Each point is reached from the start by the listed moves, each made once or not at all, plus a little noise. Is the number of moves made odd or even? Then give how often each move was made.
(in the rows, 128 means zero)

Moves:
(1): [195  94 117]
(2): [164 183 143]
Start: [124 163 143]
Points:
[126 165 144] => even (0, 0)
[228 185 147] => even (1, 1)

Moves:
(1): [220 129 157 105 104 132 145 140 138]
(2): [124 197 119 151 141 153 141 153 158]
(3): [125 155 184 122 148 121  94 128 118]
(4): [114 110 157 201 119  65 162 123 129]
(5): [133  87 114 174 200 154 120 112 154]
(6): [133 118 147 147 101 191 111 126 109]
(7): [106 135 157 101 148 157 168 102 145]
(8): [ 98  98 137 130 141 115 147 193 125]
(9): [120 117 129 105 103 126 117 133 205]
Start: [121 161 119 141 125 150 163 132  95]
Points:
[ 90 223 134 122 137 200 206 138 219] => odd (0, 1, 0, 0, 0, 0, 1, 0, 1)
[ 66 174 144 211 119 101 221 219 197] => even (0, 1, 0, 1, 0, 0, 0, 1, 1)
[214 188 125 185 183 203 182 155 156] => odd (1, 1, 0, 0, 1, 0, 0, 0, 0)
[201 153 194 108  95 249 198 120  95] => odd (1, 0, 0, 0, 0, 1, 1, 0, 0)
